Each wall is flat, endless, passes through zero and stands at right angles to its row. A trip goes straight from one point to another. Which walls does it cross, in order?
In the rows, zero is written as 128.

Walls:
(1): [196 198]
(2): [ 99 135]
(3): [151  67]
(4): [119 109]
(5): [128 102]
Trips:
[162 170] to [ 93 125] => 2, 1, 4, 5
[120 115] to [111 117] => none
[149 141] to [125 138] => 2

Walls:
(1): [178 101 101  93 148 162 150 107 162 124 152]
(2): [172 165 188 127  90 194 130 152 138 100 124]
(3): [ 99 143 164 104 125  99 108 131 118 128 139]
Trips:
[147 200 199  99 129 117 145 109 175 153 185] to [ 72 125 151 136 128 154 156 129 120 135  88] => 1
[116 160 128  99 172 129 113 199  97 114 155] to [159 128 113  94 122 131 140 127 125 152  94] => 1, 3
[189 114 139  99 143 146 144 130 127 134 163] to [147 118 118  96 140  65 149 163  81  92 153] => 3, 2, 1
[121 115 101 166 130 150 145 119 124  98 145] to [103 163 103 145 153  65 151  93 177 146 135] => 1, 3

Walls:
(1): [154 145 171 181 144 122 137 178  95 158 103 127  88 114 141 152 139 126
 120 122  63 156 122 112 115 150  94 159 134 128 155 140]
(2): [128 100 162 142 117 113 144 133 167  63 128 128 144  89 139  78 128 119
  57 116  90 126 152  82 104 162 151  96 137 106 146 153]
(3): [117 139 122 102 118 127  90 113 145 109  95  71  91  83  99 121 150  87
 124 122 134 114 110 172 196 105 109 185 126 133 110 117]
(4): [131 151 106 155 124  68 134 184 108 114 113 110 104  97 150 148 145 107
  63 160 100  89 145 135 158 140 158 134  86 157  79 122]
(5): [106 139  93 126 120 139 167 143 170 140 156 162 117  87 111 107  96 156
 102 144 123 151 108 152 113 103 156 140 122 136 139 181]
(6): [102 145 150 108 138 161 142 150 146 163 100 110 105 127  97 116  90 115
  85 112 107 159 172 126 124 137 127 139 139 140  85 118]
Trips:
[151 147  87 110 137 119 110 125  42 186 131  87 153 142 131 135 123  79
 124  98 145 151 155 192 158 140 134 100 205 128 141  96] to [115 175  94  97 152 122 126 116 174 155  89 115 154 116 145 131 144 125
 165 162 110 123 152 109 112  79 155 196 137 178 139 145] => 4, 5
[153 119 100 124 212 163  68 104 124 143  97 132 111 133 136 122  99 137
 112 143 146 127 141 105  91 113 162 120 116  74 156  95] to [107 115  83 128 132  86  89 120 141 161 121 123 148 139 129  97 193 133
 145 125 142  97 107  82 174 134 103 121 138 109 123 129] => 6, 3, 4
[131 197 140 109 144 116 111 117 114 116 159  70 109 137 131 148  98 145
 143 114 125  88  84 159 141 128 119 131 124 101 177 150] to [130  92 154 102 129 112 101 105 208 100 124 119 152 115 123 199 137 125
 171 162 135 133 170 130 116 112 137 158  74 100 103 129] => 1
[136 186 142 121 170 173 130 114 129 100 114 100 160 122  84 190 161 125
 169  78 149 142 123 159 141  95 157 135 106 162 149  82] to [149 151  61  88 121 138 132 142 134 122 124 143 128 128 171 100 183 122
 119  81 106 129 196 151 157 106 122 183 125 120  57 115] => 6, 4
[124 165 134 145  87 141 121 104 117 145 132 131 148 126  98 106 139 150
 144 118 120 122 190 191 143  81 108 141 132 133 122 148] to [122 152 154  94  43 137  74 111 142 111  95 116 149 139 100 141 141 166
 139  94 147 148 176 144 120 161 121  97 120  92  96 132] => 5, 2

Walls:
(1): [107  70 109 128 105 138 111 101 150 116  90 157 107 137 143 160 105 154
 111 145 136 182 143 145 127 111 112 136 119 148 122  97 141 105 178 145
 155 176 111 197 125 129 178 127 141 146 148 186]
(2): [140 105 116 118 127 139 153 150 145 125 156 119 146  78 131 122 167 117
 138 113  75 132  86 177 136 123  90 126 128 132 133 138 103 131 121 190
 158 120 106 109 137 120 107 149 124 116 129 131]
(3): [108 132 117  88  99 166 154 151 129 186 110 161  99 155 150 164 177 102
 127 120 162 118 127 141 136 150 129 139 140 111 112 155 127 110 117  97
 174 143 121 135  92 131  70 182 102 130  76 124]
(4): [154  90 132 125 111 176 125 126 116 139 138 161  69 112 126 145 123 127
  76 183 127  90 137 106 138 151 165 124 139 133 181 167 142 145 139 122
  52  99 123  92 136 119 111  90 100 151 118 110]
(5): [106 127 170 135  95  84 121 137  73 122  65 136 124 153 144 147 135 116
 133  95 155 108 154 122 129 148 132 117  98 129 164 118 143  92 101 161
 113 150 129 107 216 150 112 149 147 103 177 135]
Trips:
[ 94 135 160 109 153 118  96  98 123  70 163 110 175 145 152  76 164 148
 149 112 117 125 158 115 136  98 138 138 116 144 163 176 113 119 160 158
 145 144 152 155 132 174 126  90 127 113 193 140] to [118 186 125 118 147  67 126 128 114  84 142 139 112 128 130  94 147 141
 143  80 119 129 119 121 126  88 152 155 107 134 113 120 150 207 108 146
 163 139 106 144 109  90 100 113 136 130 151 119] => 1, 5
[135 109 121  67 121  80 113 156 153 108  98 180 138 108 144  80 102 103
 140 102  94 131 160 119 143 162 120  77 138 132 156  95 157 145 141  85
  66 138 130 101 101 149 180 129 106 119 135 143] to [102 125 156 115 155 185  95  73 151 139 136 134 123  91  72 179 107 132
 103 162 123 130 128 100  99 155  77 146 112 115 175 101  96 138 135  69
 145  91  95 134 134 140 116 141 184 152  96 105] => 5, 3
[130  98 163 101 152 162 138 108 118 130 147  71 127 128 122  53 162 117
 110 166 114 130 127 142  77 127 139 143  69 114 156 134 159 175 161 155
  94 109 119 114 114 154 166  96 104  83 168 128] to [137 159 179 115 114 139 136 162 159 107 175 145 128 168 133 183 108  79
 151 166 159  84  69 116 155 115 125 121 116 119 131 140 107 169 150 173
 133  91 136 128  95 140  89 134 109 116 131 158] => 3
[151 113 160 114 106 133 147  87 110 115  94 113 133 108 126 152 153 149
 140 129 156 157 132 102 143  99 144 120 111 103 134 114 123 105 112 145
 141 112 145 115 108 110 134 134 140 164 145 146] to [175 109 156  73 136 156  63 125 125 144 139 127  98 138 121 135 156 135
 163 152 164 121 114 140 153 186  81 100 148 154 127 128 130  95 133 114
 138 172 148 186 115 133 117  94 147 107 120 130] => 3, 4, 5
[196 152 129 200 103  95 150 108 143 133 161 118 131 182  40 119 143 113
 162 156 116 121 103 165 148 127  83 109 115 140 145 153 103 107  77 102
 127  88 114 115 106 153  78 133  95 130 121 137] to [134 132 159 169 132 156  78 190 229 106 165 103 138 129 137 132 145  94
 144 186 116 117 107 123 135 156 101 150 107 124  43 148 140 110 182 187
 164 197  99 155 126 169 138 114 133 121 113 122] => 1
[124 179 146 163 151 134  84 149 170 156 167 116 153 136 156 112 159 115
 105 153 125 132 111  72 169 145 112 136 122 115 155 181 107 125 116 134
 111 138 133 152 184 128 121  95 104 174 123 152] to [156 138 150 168 135 143 141 110 140  35  67 146 149 118 141 158 122 112
 161 139 160  99 176 123 190 144 140 123 115 117  89 130 131 144 135 125
 114 159 153 103 116  85  78 146 151  83 159  99] => 5, 4
[115 139 103 136 162 145 103 160 117  97 158 118 124 132 165 144 108 172
 127 195 181 131 132 146  94  95 110 108 138 166 113 109 102 170  71 154
 130 165 131 122  97 102 122 113 126 153 122 157] to [115 192 119 112 170 106 160 101 126  69  97 174 168 125  90 150 114 115
  94 101 100 155  85 111 150 151 129  95 145 139 108 189 189 150 127 179
  73 148 115 112  91 137 107  96 133 128 140 129] => 4, 1, 2
[134 114 180 155  61 144 156 160 172  96 153 132 102 151 146  95 124 127
  90 141 114 142 107  91  85 153 111 180 179  77 124  69 130 113 128 114
  86  88 160 132  99 101 152 161 112  98 111 123] to [120 101 145 161 125 107 126 124 153 166 132 114 162 111  98 121 183 117
 117 141 101 183 138 140 158  93  98 135  87 124 182 113 111 152 133 131
 138 114 151 172 119 167 120  92 130 105 124 103] => 3, 2, 1, 4
[127 118 120 124  80 168 176 113 127 113 146 131 119 165 148 119 165 105
 160 179  45 147 152 126 106 112 164 140 135 146 106 118 143 170 109 134
 159  82 119 104 167 161 112 126 117 106  92 147] to [109 114 132 125 125 201 123 113 212 120 101 147 158 142 144  85 144 113
 218 115 106 135 141 129  96 167  89 141 116 132 155 158 140  79 122 159
 119  80 131  95 135 110 157 136 126 150 116  83] => 4

Walls:
(1): [135 114  80 101 191 135 111 115 175 113 107 100 145 117 150 100 171 198
 121 117  92 158 110 148 135 124 103 182 196 141 113  85 130 116 156 107
  85 135 112 102 114 116 131 167  20 138  98 132]
(2): [167 142 141 111 153 175 140 128 131 158 149 131  93 129 131 152 165  74
 124 100 138 129 112  84 173 112 135 139 158 127  81 140 133 152 146 121
 142 116 114  89 183 136  97 130 125 123 142 109]
(3): [116 124 117 108 105 119  72  65 117 109 124 104 172 143 144 149 109  99
 112 150 109 114 112  78 139 131 139 149 124 128 163 136 111 118 155 186
 154 117 189  87 146  73  91 168 109 120 159 146]
(4): [124 163 102 160 162 134  97 101  72 164 150 135 135 114 170 161  91  94
 111 100  80 127 118 105  81 121 132 105 176 102 140 159 135 122 129 132
 111  91 145 102 144 138  93 145 146 174 134 148]
(5): [124 107 160  87 175 144 116 121 163 191  75 144 102 116 152 116 146  88
 133 167 124 147 118 166 167  79 114 142 117 157  93 118 153 121 144 174
  78  84  99 119 154  86 126  98 110  86 123 109]
(6): [160 137 181 153 138 113 129  83 169 156 134 117 105 111 100 121 170 115
 148 149 154 136 136 165  90  75 152 141 111 151 135 113  97 138 158 117
 108 154 152  81 176 137  98 131 117 120  97 132]
(7): [145  98 136 112 137 118 117 134  92 109  76 121 154  91 105 106 141 151
 141 138 102 140 117 123 154 161 103 149  85 152 116 149 201 146  79 124
  90 131 145 107 116 120  92 133 112 141  83 137]
Trips:
[139 152  97 144 135 171 136 122 155 124 166 132  84 111  85 125 126 118
 108 116 152 138 108 141 151 122 198 132 163 114 115 108 158 166  95 120
 160 114 125 136 106 140 106 130 140 160 157  71] to [121 177  94  96 118 131 160 104 104 188 122 122 146 173 132 113  89 138
 130 109 163 151 165 159 145 104  94 111 122 157 144 119 127 115  61 163
  91 178 139 109 129 107 147 118 131 161 177 132] => 5, 2
[124 150 112  65 129 128 134 167 115 129 151  81  96 139 136 140 150 132
 143 140 123 173 108 135 100 166 111 112 144 107 156 134  93 113 100 137
 143 109 131 157 167 123 117 142  92 107 112  88] to [138 139 166 149 150 108  91 111 108 146 126 205 119 155 140 130 123 165
  80 131 129 127 106 133 123 154 127 137 172 154  96 131  98 133 128 114
 144 152 158  91 164 124 127 125 115 125 138 133] => 3, 4, 6
[134 133  99 139  81 161 135 137 143 111  87 107 126 136 154 124 113 136
 137 106 141 140 175  85 158 159 160 166 127 137  66 135 165 128 151 129
 117 202 113 123 118 122 123 124  93 123 128 106] to [153 163 166  80  96 137  51 142 131  63 166 115  94 112 167  85 111 150
 155 108 119 155 142 136 165 120 137  88 147 128 145 178 126 109 122 158
 121 164  74 131 149  94 197 152 110  81 141 128] => 3, 5, 7, 2
[143 120 133  83 149 115 169  80  88 160 167 181 102 116 107 154 147 109
 152 123 112 129 113 145 135 117 128 119 150 138 147 147  78 167 100 135
 132 160 176 126 160 115 156 114  93 138 105 152] to [111 119 107 138 130 159 113 117 112 122 133  64 140 135 168 114  99 115
 126 134 116 155 149 152 140 114 127 101 148  88 134  93 153 139 164 104
 129 167 159  94 117 129 127 131 163 120 128 155] => 5, 1, 2, 6
[141 138 182 101  80 118 158 114  94 127 121 164 169 171  84 175 106 121
 131 193 154 127 132  80 131 135 134 131  77 141 129 191 170 166  85 148
 110 184 115 119 153  87 130 105 108  82 133 168] to [101 129 157 133 121 102 128 129 120 147 109  93 135  96 147 105  93 137
  85  85 160 121  97 120 131 124  57 128 158  97 184 157 111  91 125 137
 160 115 205  22 133  97 161 157 133  93 141 136] => 5, 4, 7, 1

Walls:
(1): [122 136  93  94 138 145  55 138  80 111  86 172 162 153 144  58 149 148
 176 191 136 154 118 157 161 162 102 144 124  81 172 136 143 138 124 104
  77 130 119  51 124 142 155 119  98 122  66 153]
(2): [120 144 143 182 157 124 145 140 132 124 112 113 143  89 122  89 126 155
 130 127 110 114 131 150 140 146 180 121 167 126 121 101 100  84 134 134
 137 138 104 113  90 121 183 111 125 124 146  76]
(3): [ 87 130  89 149 140 109 110 105 104 137 116 180 171 191 108 106 125 162
 126 111 143 109 185 155 214 146 119 116  81  94 167 142 143  94 117 137
 125 101 140 109 137 114 134 152 148 122 155 129]
(4): [141 106 169 151 147 103  87 122 124 111 108 147 130 114 124 137 148 146
 100 166 139 127  45 139 141 150 111 121 150 145 157  74 150 146  99 141
 130 114  87 141 122 125 192 107 140  86 175 136]
(5): [101 125 129 114 113 134 117 105 148 153 121 126 135 159 108  91 139 135
 150 140 119 134 111 139 161 114  91  94 176 131 110 164  87 127 140 120
 146  98 173 125  99 133 112 118 138 137  91  76]
(6): [120  90  92 130 131 156 182 142  92 100 191 109 129 134 103 141 142 128
 104 139 125 108 124 133 106 172 185 154 161 129 138 143 129  73 115 113
  97 114 143 133 126 152 130 137 130 170 134 138]
Trips:
[167 127  99 135 106 152 150 127 140 127 136 117 154 149 148 147 138 147
  97 107  96 152  98 109 121 148 106 122 159 103 120 132  74 153 174 103
 157 171 196 107 117 158 153 121  90 157 115  90] to [121  97 150 161 126 151 148 135 153 132 105 149 178 140 170 133 118 119
 144 179 149 177  96 126 148 107 136 127 134 125  88 168 134 148 110 159
 162  84 167 127 148 162 113 125 108  89 124  95] => 6, 1, 2, 4
[148 153 151 100 149 100 159 105 184 148 107 154 120 100 122 178 101 130
 147 158 120 137 103  85 126 115 140 127 143 140 115  92 105 152 123 118
 148 122 124  98 136  89 162  97 151 120 119 106] to [140 155 106 154 150 132 121 125 129 181 133 155 148 111 119 154 118 137
 118 127 190  72 127 143 118 113 163 166  94  98  82 157 143 121 121 121
 161 141 128  97 140 204 135 116 107  97 118 146] => 5, 4, 3, 1, 6
[152 110 153 135  92 147 114 126 123 126  93 196 128 170 138 141 113 178
 139 101 130 162 158 172 144 156  94 107  93  92 124 123 162 142  95 124
 144  77 133 163 144  73 112 140 111 133  98  53] to [135  85 154 121 126 145 123 124 135 149 148  72  88  86 175 143 125 141
 107 110 136 140 128 126 141  64 150 161 141 140 120 129  89 116 120 123
 131 111 159  91 128 121 127  92  96 179 134 101] => 1, 3, 2, 6
[150 191 126 131 143 153 112 158 155 113  67  83  58 112 165 140 106  81
 131 110 151 161 150  94 104 108 125 179  20 152  58 185  68 130 123 139
  98 139 113 110 131 115 126  99 150 111 127 112] to [164 190 187 114 160 112 164 140 112 123 141 100 155 159 156 140 161 140
 107 111 130 195 185 167 172 138 120 106 101  87 112 160 182 125 102 116
 181 132 183 113  87 120 115 125 149 133 153 102] => 3, 5, 2
[127 128  94 185 142 127 104 117 157 129 112 111 118 170 157 103 123 116
 167 154 104 116 144 112 132 118 136 182 197 138 151 140 134  91 104  77
 155 112  69 151 142 145 123 108 122 113  74 111] to [108  84 123 116 135 154 123 144 153 196 125 132 111 140  77 149  85 161
  79 138 132 105 162 124 168 138 143 126 131 141  80 155 106 118  99  66
 154 110 133 137  59 152 161 116  87 132 119 159] => 3, 1
[ 94 145  98 140 123 117 136 144 128  83 167 162 146 167 111  97 176 144
 169 125 102 104 124 157  92 151 117  85 153 167 155 142 116 142 117 105
 170 106 149 116 158 147 147 138 128  99 122 167] to [120 169  76 163  79 142 113 168 109  74  85 157 112 158 121 136 156 104
 133 116 114 129 142 164 162  85 171 118 114 147  83  88 124 150 156 140
 144 158  83 102 105 131 157 130 134 133 109 176] => 2, 5, 6, 4

Walls:
(1): [122  92 111 152 155 161 118 124 107 148  89 151 117 110 122 142 166 128
 113 151 159 119 145 124 149 138 133 148  84 149 154 119 137 102 149 108
  96 167 155 157 177 131 144 107 122 133  98  97]
(2): [140 160 140  92 201 123 146 105 129 158 123 112  80 131 148 117 147  98
 120 118 162 113 149 120 145 102  95 178 136 151 153  86 190 136  48 154
 138 131 131 126 143 131 136 127 142 165 164 133]
(3): [165 123 107 147 132 161 137 124 162 173 166 121 109 142 118 113 108 102
  79 108 145  85 195 153 116 142 108 146 170 129 119 106 111  96 105 173
 117 157 157 135 127 130 144 144 115 119 130 151]
(4): [120  90 113 140  88 103 137 125  91  65 171 170 159 128 157 161 149 144
 140 169 137 103 107 121  90 106 156 116 133  80 112 150 130  96 131 122
 139 130 118  94 141 128 118 105  95  99 154 149]
(5): [177 160 163 153 135 116  90  99 131  97 149 177 141 157 140 103 131 107
 139 159 109 145 115 109 136 134 151 147  85 116 127 181 106 110 166 116
 143 110 165 159 126 134 121 145 107 183  96 167]
(6): [ 98 129  79 170 153 121 101 118 144 130 154 163 143 143 113 151 182 106
 127 116 129 129 127  94  97 107  68 109 127 127 157 134  80 159 137  94
 178 149 112 169 116  83 133 132 150 131 117  78]
Trips:
[157 139  71 103 119 195 114 141 159  96 109 107 145 127 123 111  98 139
 132 108 137 154 123 145 124 152 128 103  87 142 113 185 153 145 153 106
 134 118  82 190 116 195 103 158 171  97 142 140] to [195  99 159 117 100 187 123 119  59 128 124 123 167  81 133 115  95 101
 185 168 111 147 151 124 167 109 111 121 158 136 125 108 149 137 147  80
  59 104 155 121 115 138 119 126 135  95 125 147] => 1, 4
[167 142 163 128 126 140  93  96 128 156 122 112 117 161 129 143  80  75
  82 111 106 120 116 105 173 183 131  98 131  99 123 115 178 118 128 130
 107 139 153 174 152  85 147  96 134 162 103 122] to [ 83 124 131  94 157 126 149  88  97 142 164 101 138 124 121 163 121 147
 167  97 105 134 138 165 106 117 103 107 104 133 139 134 108 112 163 172
 148 170 143 168 120  92 141 186 141  94 134 125] => 6, 5, 2, 1
[ 89  99  80 135  94 120 170 153 144 184 121 122 147 125 118 171 169 122
 144 126 137 144 131  88  65 117 115 117 148 130 167 139 152 168 140  75
 127 162 149 153 146 165 149 110 105 152 156  86] to [135 112  98 166 164 208 155 109 129 115 121 129 121  57 108 194 117 154
 120 160 107 113  93 108 125  95 153 165 135 131 140 132 111 120 154  87
 126 113 128  93  84 105 112 119 139 132 142  90] => none
[106 123  84 136 129 165 138 137 160 171 132  83 133 142 100  93 132 111
  69 116 107  78 114 117 158 136  85 100  58 140 174 144 133 179 106 159
  58 165 145 150 122 126 106 110  54 108 135  92] to [108  99 132 146 154 171 121 106  99 140 155 122 161 137 117 126 124  96
 114 141 145 111 141 140 137 109 132 150 185 137 119 118  91 149  72 152
 148 115 101 153 127 141 137  97 105 140 147 149] => 1, 4
[115  88 166 119 168 139 118  44  90 152 126  76 128 169 174 160 169 145
 113 150 121 112 170 137 139 174 104 143  84 120  93 102 148  99 117 119
 109 141 138  79  69 143 145  80 122 161 111 101] to [124 137 115  88 134 191 154 145 161 164 149 172 117 111 144 105  92  94
 115 118 149 140  89 101 102  73 101 100  97  89 108 100 154 170 164 114
 128 111 159  71 122 115 152 174 133 126 144 135] => 1, 6
[134 132  91 109 154 126 112 155 106  99 156 121  76  75 166 140 137 106
  95 144 127 181 128 120 121  91 176 165  81 107 160 135  96 110 120 150
 148 132 143 121 111 140 137 137 124 139 150  82] to [139  79 127 139 173 152  77 100 114 145 148 102 113 176 150 159 108 143
  94 164 107 135 151 162  83 124 200 104  67 123  69 176  96 134  92 118
 136 100 114 154 186 134  96 117 103 139 122  98] => 2, 6
[ 86 105  97 144 137 122 122 141  92 164 157 147  92  99 105 138  89 120
 154 143 144 106 141 132 129 141 116 110 116  99 196 128 109 109  90 181
 130 174 178 109  80 144 151 146 122 112 127 124] to [117  77 108  93 153 152 123 115 104 135 151 123 132 103  87 126 132  93
 182  83 147 146 172  84 148 144  78 128 152 104  96 129 125 118 172 118
 126 137 111 145 143 145 129 121 127 127 147 149] => 4
[104 167 120 121 155 104 128 129 133 131 139 141 118  95 128 143 150 100
  61 100 117 167 127 104  91 150 141 146 103  79 145  92 130 136 105  51
  92 103  83 163 135 161 127 137 107  92  99 111] to [112  85 169 151  87  79 140 108 195 106 124  86  90 186 108 118 170  73
 114 120  99 120 110 146 100 175 193  91  80 194 116 155 159 161 168 130
  96  80 140 131 114 114 120 115  96 149 135  73] => 2, 5, 6, 1

Walls:
(1): [108 133 126 110 167 129 121 112 154 155 126 147 146 146 151 115 156  95
 137 202 136 113 163 144 114  72 101 127 121 123 128 138 104 232 141 106
 107 133  95  85 146  97 154 142 111 141  99 165]
(2): [121  92 192 113 141  94 148 112 135 121 134 107 109 142 134 149 134 133
 171 105 149 150 136 147 164 144  97 167 111  94 128  76 147 139 105 140
 114  99 123 128 112 132 130 147 130  68 108  98]
(3): [102 141 156 119 128 142 144  97 136 103 106 132 219  92 136 101  96 132
 133 118 152 126  88  97 126 108 154 179 146  88 147 117  85 117 123 160
 178 109 117 160 176  79 145 133 121 151  96 159]
(4): [108 122 118 149 148  90 120 165 142  93 106 126 142 133 116 138 103 166
 131 154 163 120 176 154 134 151 144 108 130 186 110 136 122  41 131 149
 133 118 143 142 103 101 164 151  90 131 101 147]
(5): [137 114 164  90 108 109 159 194 161 109 174 105 106 143 132 118 139 103
 126 123  66 126  92 134 103 104  93  68 168  95  98 114 107 188 121 140
  95 107 161 183  74 139 155 135 114 103  97 147]
Trips:
[117 163 124 103 174 110 163 142 167 164 126  94 121  87 109 108 143 136
 140 129  95 165 169  98 113 137 112 133 154 136 153 166  82 157 147 111
 158 163 143 134 149 140 159 145 202 133 160 141] to [147 101 117 109 103 138 112 151  74 116 142 141 117 141 134 131 192 113
 130 130  78 112 127  87 136 141 183 125 137 101 161 136 165 162  92 121
 119  55  88 178 107 167 115 106  92 140 109 159] => 3, 1
[108 128 141 101  86  88 152 126 108 130  97 123 108 124 125 131 123 142
  75 142 144 150  91 117 138 176 148 132  64 117 108 108 168 118 138 119
 155 159 142 124 147 124 157 158 123 138 124 141] to [107 120  96  80 138 173 117  93  97 136  87 103 105 145 118 122 147 154
 157 128  78  90 169 149 159 140 153  73 149 151 126 179 127 163 139  75
 180 103 169 122 113 105 120 105 122 114 144  97] => 3, 2, 4, 1
[112 122 176 144  92 123 176  84 131 101  51 100 162 104 132 121 170 159
  87 139 177 103 152 120 112 129 115 171 142 157 124 151 113 103 115 133
 129  74 118 138 173 110 101 104 134 119 112 131] to [162 128 152  71 150 192 145 109 167 143  96 120 114 131 178 148 106 129
 124 144 109  76  80 136 134 147 125 149 133 105 145 108 134 127 136  82
 112 176 124 139 149 124 202 133 118  93  44  93] => 1, 4, 5
[167  73 110 164 134 162 129 213 122 179 158  82 149 119 130  78  80 144
 130 109 153 106 116 116 135 102 140 117 135 141 148 164  91 151 150 176
 152 122 145 134 150 125 171 174 160 157 146 114] to [142  88 106 174 169 163 118 120 141  99 125 120  84 136 131 113 122  99
 129  98 111 150 142 149 148 100 184  80 135 146 160 181 133 143 124 154
 114 151 112 134 119  95 140 125 183 124 115  89] => 3, 5, 4
[129 129 113  64 145 173 145 114 119 131 132 165 113  79 130  92 136 149
 127 131 135 110 163 165 112 140 130 161 113 172 168 128 121 169  92 115
 177 137 113 129  95  50 142 105 166 126  77 122] to [151  94 127 114 122 128 128  88  81 179  92 144 142 110 130  89 161 179
 123 126 110 112 172 133  97 124 146  92 139 147 154 119 111 120 147 132
 109 161 140  69 135 134 128 135  90 129 136 135] => 4, 3
[106 110 143 166 147 140 126 122 156 105 158 141 133 143 142 124 142 144
  85 122 109 130 138 143 104 130 194 154 129 149 117 167 106 116 143 146
  75 109 154 151 108 161 129 119 172  98  90 135] to [205 160 109  96 166 138 182 112 165 123 120  87  74 127 115 160 115 144
 160 153  73  71 118 125 139 162 115 145 166 120 133  93 184 141 137 129
 131 125 117  90 160 111  99  90 155 100 106  84] => 2, 4
